Each row of a before or after table is a point. One or more steps were done to the points. Then noise was added and the rows were shuffled. The steps act on how far a point lies along the listed directions, d1 being the first. Name the steps. A step turns or swaps two directions, mirrors them in a line or flattens them onto one, adds a multiple of one to another, or multiplies one. Angles are multiples of 10 degrees, from the lower direction toward the higher: turns from -170 to 170, lines from 10 to 170 but not 90. Use the fewest steps. Two steps may share a direction if one is a turn and the other turns, adds or multiplies; they go together, in the order done. Otherwise the lowest direction goes first.

Directions:
(1): [ 0.30 -0.28]
(2): [0.28 0.30]
Before (11 x 2):
[[ 0.01 -0.58]
 [-0.41 -0.18]
 [ 0.24 -0.21]
 [-0.28  0.10]
 [-0.05  0.24]
 [-0.23 -0.15]
 [ 0.01  0.01]
 [ 0.45 -0.43]
 [ 0.36 -0.11]
 [-0.58 -0.25]
 [ 0.10  0.30]]
After:
[[-0.54  0.37]
 [ 0.09 -0.23]
 [ 0.23  0.17]
 [-0.36  0.05]
 [-0.03 -0.32]
 [ 0.00  0.00]
 [-0.11  0.57]
 [ 0.38  0.25]
 [ 0.50  0.36]
 [-0.25  0.17]
 [ 0.31 -0.04]]
Steps: turn d1 and d2 by -170 degrees

Directions:
(1): [0.12 0.42 0.20 0.59 0.26 0.18 0.07 0.03]
(2): [-0.12 -0.14 -0.23 -0.10  0.37  0.19  0.45  0.47]
Before:
[[-0.13 -0.21 -0.24 -0.31  0.23  0.19  0.18  0.24]
 [-0.13 -0.64 -0.56 -0.80 -0.22 -0.07  0.13  0.38]
 [ 0.19 -0.33 -0.14 -0.11 -0.34 -0.10 -0.30 -0.08]
 [ 0.27  0.59  0.47  0.65 -0.25  0.03 -0.59 -0.62]
 [-0.10 -0.03 -0.26 -0.11  0.18  0.15  0.25  0.34]
 [ 0.01 -0.37 -0.13 -0.17 -0.24 -0.17  0.00 -0.06]
 [-0.21 -0.20  0.02 -0.04 -0.64 -0.34 -0.43 -0.54]
 [ 0.06 -0.34 -0.32 -0.51 -0.24 -0.12  0.02  0.00]
 [ 0.03 -0.01 -0.02  0.28  0.09 -0.05 -0.16 -0.05]
 [ 0.06  0.07 -0.04  0.14 -0.02 -0.06  0.26  0.10]
 [ 0.06  0.49  0.03  0.56  0.41  0.22  0.25  0.20]]
After:
[[ 0.06  0.07  0.02  0.17 -0.14 -0.13  0.08 -0.04]
 [-0.46 -0.60 -0.40 -0.40 -0.05 -0.06  0.33  0.31]
 [ 0.03 -0.29 -0.17  0.12  0.15  0.08  0.31  0.29]
 [ 0.03  0.26  0.05  0.35  0.34  0.33  0.01  0.05]
 [ 0.04  0.37  0.02  0.31  0.11  0.18 -0.07  0.06]
 [ 0.15  0.05 -0.30  0.09  0.32  0.20  0.45  0.31]
 [ 0.08  0.18 -0.23  0.44  0.55  0.47  0.53  0.72]
 [ 0.12  0.29  0.17  0.16 -0.33 -0.25 -0.47 -0.44]
 [-0.03 -0.17 -0.17  0.09 -0.06 -0.14 -0.24 -0.04]
 [ 0.05 -0.35 -0.25 -0.09  0.04  0.07  0.09  0.37]
 [-0.11 -0.49 -0.18 -0.89 -0.59 -0.27 -0.39 -0.39]]
Steps: turn d1 and d2 by -100 degrees

Directions:
(1): [-0.22 -0.46 -0.32  0.09  0.14  0.43 -0.43  0.10  0.18 -0.44  0.08 -0.16]
(2): [ 0.46 -0.36  0.25 -0.40  0.00  0.01  0.24  0.42  0.06 -0.19  0.42  0.15]
(3): [-0.21  0.05 -0.09 -0.42  0.73  0.00  0.00 -0.34  0.02  0.13  0.24  0.27]
Before, 10 rows:
[[ 0.50  0.36  0.31 -0.11 -0.73 -0.35  0.28  0.11 -0.22  0.23 -0.12  0.02]
 [ 0.26 -0.33  0.15 -0.17 -0.25  0.04  0.07  0.39  0.18 -0.21  0.34  0.02]
 [ 0.04 -0.26 -0.11 -0.20  0.19  0.04 -0.21  0.14 -0.08 -0.07 -0.08  0.14]
 [ 0.08  0.03  0.00  0.12 -0.33  0.02  0.13  0.08 -0.06 -0.21 -0.10 -0.03]
 [ 0.36  0.07  0.21 -0.86  0.82 -0.11  0.16 -0.20 -0.05  0.30  0.39  0.73]
 [ 0.36 -0.24  0.27 -0.14 -0.24  0.00  0.18  0.48 -0.08 -0.30  0.22 -0.03]
 [-0.01 -0.46 -0.28  0.14  0.09  0.17 -0.47  0.10 -0.11 -0.24  0.05 -0.21]
 [ 0.60  0.00  0.39  0.23 -0.75 -0.08  0.56  0.55 -0.20 -0.07 -0.14 -0.18]
 [-0.17  0.20 -0.24  0.40 -0.26  0.00 -0.06 -0.13  0.01 -0.03 -0.42 -0.05]
 [ 0.38 -0.36  0.34 -0.68  0.42 -0.12  0.20  0.37 -0.09 -0.05  0.53  0.39]]
After:
[[-0.23  0.32 -0.23  0.21  0.07 -0.09  0.01 -0.32 -0.04  0.12 -0.33  0.10]
 [ 0.37  0.00  0.35 -0.31 -0.21 -0.27  0.35  0.24  0.07  0.12  0.33  0.19]
 [ 0.19 -0.16  0.02  0.00 -0.17 -0.06 -0.11  0.27 -0.10 -0.03 -0.20  0.05]
 [ 0.34  0.00  0.12  0.28 -0.45 -0.31 -0.02  0.18 -0.30  0.16 -0.17 -0.18]
 [ 0.30  0.32  0.36 -0.61  0.57 -0.29  0.76 -0.16 -0.25  0.38  0.30  0.37]
 [ 0.43 -0.53  0.28 -0.42  0.03  0.03  0.06  0.62 -0.04 -0.27  0.40  0.16]
 [ 0.03  0.20  0.07 -0.13  0.03 -0.15  0.27 -0.14 -0.13  0.02  0.00  0.17]
 [ 0.40  0.05  0.42 -0.38  0.04 -0.26  0.42  0.24 -0.18  0.04  0.29  0.22]
 [ 0.04  0.21  0.00 -0.75  0.55 -0.14  0.06 -0.41 -0.07  0.21  0.36  0.38]
 [ 0.28 -0.75 -0.20 -0.21  0.20  0.59 -0.52  0.38  0.20 -0.57  0.24  0.14]]
Steps: turn d1 and d3 by -110 degrees; add -0.3 times d2 to d1

Directions:
(1): [ 0.04  0.33 -0.24  0.15  0.05  0.28 -0.46  0.38 -0.09  0.02 -0.16 -0.16
 -0.44  0.09 -0.04  0.27  0.75  0.46 -0.04  0.01]
(2): [ 0.08 -0.13 -0.06 -0.17  0.07  0.26  0.32  0.20  0.58 -0.36 -0.13 -0.40
 -0.09  0.59 -0.34  0.17 -0.01 -0.26 -0.15 -0.46]
Before, 13 rows:
[[ 0.12 -0.26 -0.14 -0.21  0.12  0.34  0.27  0.45  0.74 -0.37 -0.17 -0.57
  -0.03  0.97 -0.28  0.27  0.02 -0.37 -0.07 -0.61]
 [-0.08 -0.10 -0.20  0.00  0.15  0.64  0.08  0.43  0.54 -0.43 -0.19 -0.58
  -0.47  0.68 -0.56  0.46  0.56 -0.09 -0.30 -0.32]
 [ 0.16 -0.07  0.08  0.00 -0.09  0.06  0.20 -0.22  0.07 -0.05  0.20  0.07
   0.09 -0.19  0.03  0.01 -0.03 -0.03 -0.12 -0.11]
 [ 0.04  0.00 -0.11 -0.13  0.10  0.36  0.04  0.29  0.38 -0.20 -0.30 -0.32
  -0.17  0.58 -0.33  0.21  0.12 -0.02  0.10 -0.37]
 [ 0.11  0.33 -0.07  0.17  0.05  0.11 -0.39  0.38  0.17  0.01 -0.21 -0.13
  -0.25  0.20 -0.34  0.36  0.52  0.33 -0.08 -0.13]
 [-0.05  0.52 -0.38  0.20  0.10  0.40 -0.25  0.41  0.38 -0.22 -0.24 -0.45
  -0.59  0.34 -0.25  0.34  0.56 -0.17 -0.06 -0.10]
 [ 0.16 -0.39  0.28 -0.26  0.00  0.03  0.85 -0.29  0.82 -0.18  0.14 -0.17
   0.19  0.43 -0.28 -0.07 -0.73 -0.94 -0.15 -0.35]
 [-0.16  0.13  0.25  0.17 -0.03 -0.37 -0.45 -0.08 -0.61  0.28  0.25  0.50
   0.03 -0.51  0.46  0.21  0.24  0.61  0.18  0.30]
 [-0.03 -0.01  0.57 -0.18 -0.07 -0.33 -0.14 -0.26 -0.60  0.19  0.03  0.44
   0.56 -0.50  0.17 -0.29 -0.34  0.02  0.31  0.29]
 [ 0.16  0.03  0.20 -0.11 -0.01 -0.11  0.21 -0.13  0.04  0.23  0.24  0.13
   0.11 -0.03  0.10 -0.15 -0.40 -0.22  0.29  0.33]
 [ 0.02  0.02 -0.14 -0.11  0.21  0.22  0.16  0.39  0.44 -0.23 -0.36 -0.42
  -0.14  0.69 -0.54  0.57  0.35 -0.05 -0.24 -0.46]
 [-0.10  0.24 -0.16  0.06  0.12 -0.41 -0.14 -0.22 -0.23  0.28  0.25  0.58
   0.10 -0.55  0.53 -0.13  0.18  0.15 -0.02  0.32]
 [-0.05  0.18 -0.05  0.11 -0.09  0.00 -0.33  0.05 -0.35  0.27 -0.02  0.32
   0.12 -0.54  0.27 -0.11  0.14  0.34  0.05  0.49]]
After:
[[ 0.21  0.08  0.04 -0.08  0.04  0.16  0.14  0.08  0.22  0.13  0.11 -0.11
  -0.13  0.21 -0.04  0.05 -0.07 -0.17  0.24  0.17]
 [-0.21  0.41 -0.10  0.25 -0.01 -0.15 -0.26 -0.15 -0.23  0.23  0.09  0.16
  -0.10 -0.40  0.19 -0.09 -0.06 -0.25  0.17  0.47]
 [ 0.13 -0.03  0.38 -0.32  0.07  0.21  0.14  0.31  0.29 -0.40 -0.30 -0.28
   0.20  0.53 -0.41  0.17  0.06 -0.15  0.05 -0.48]
 [ 0.09  0.15  0.13  0.13  0.00 -0.27 -0.20 -0.02  0.00  0.16 -0.03  0.17
   0.12 -0.13 -0.14  0.08 -0.08  0.10  0.02  0.06]
 [ 0.06  0.25  0.13  0.23 -0.06 -0.14 -0.26 -0.26 -0.39  0.55  0.22  0.42
  -0.10 -0.60  0.32 -0.14  0.05  0.09  0.14  0.54]
 [-0.27 -0.04  0.08  0.29 -0.05 -0.13 -0.34 -0.28 -0.69  0.38  0.22  0.46
   0.08 -0.72  0.27 -0.10  0.06  0.19  0.03  0.68]
 [ 0.17 -0.02  0.02  0.04 -0.04  0.09  0.07 -0.13  0.03 -0.03  0.16  0.04
   0.04 -0.16  0.04  0.10  0.09  0.04 -0.11 -0.13]
 [-0.06  0.08  0.03  0.21 -0.07 -0.37 -0.50 -0.13 -0.80  0.61  0.19  0.48
   0.25 -0.57  0.63 -0.22  0.01  0.26  0.33  0.61]
 [ 0.07 -0.12 -0.08 -0.19  0.04  0.31  0.25  0.25  0.57 -0.33 -0.17 -0.25
   0.06  0.37 -0.21  0.08 -0.03 -0.17 -0.19 -0.19]
 [ 0.06  0.02 -0.30 -0.19  0.27  0.02  0.37  0.14  0.75 -0.33  0.02 -0.10
  -0.08  0.46 -0.06  0.16  0.18 -0.26 -0.29 -0.49]
 [-0.01 -0.23  0.20 -0.25  0.07  0.07  0.40  0.25  0.65 -0.46  0.00 -0.24
  -0.07  0.65 -0.22  0.47  0.02 -0.01 -0.09 -0.64]
 [-0.13  0.16  0.10  0.15  0.00 -0.41 -0.32 -0.20 -0.71  0.51  0.01  0.43
   0.25 -0.54  0.14  0.14  0.03  0.28  0.05  0.49]
 [-0.12  0.10  0.09  0.09 -0.06 -0.11 -0.31 -0.18 -0.48  0.36 -0.07  0.32
   0.08 -0.35  0.25 -0.11 -0.06  0.22  0.34  0.34]]
Steps: multiply d1 by 0; multiply d2 by -1
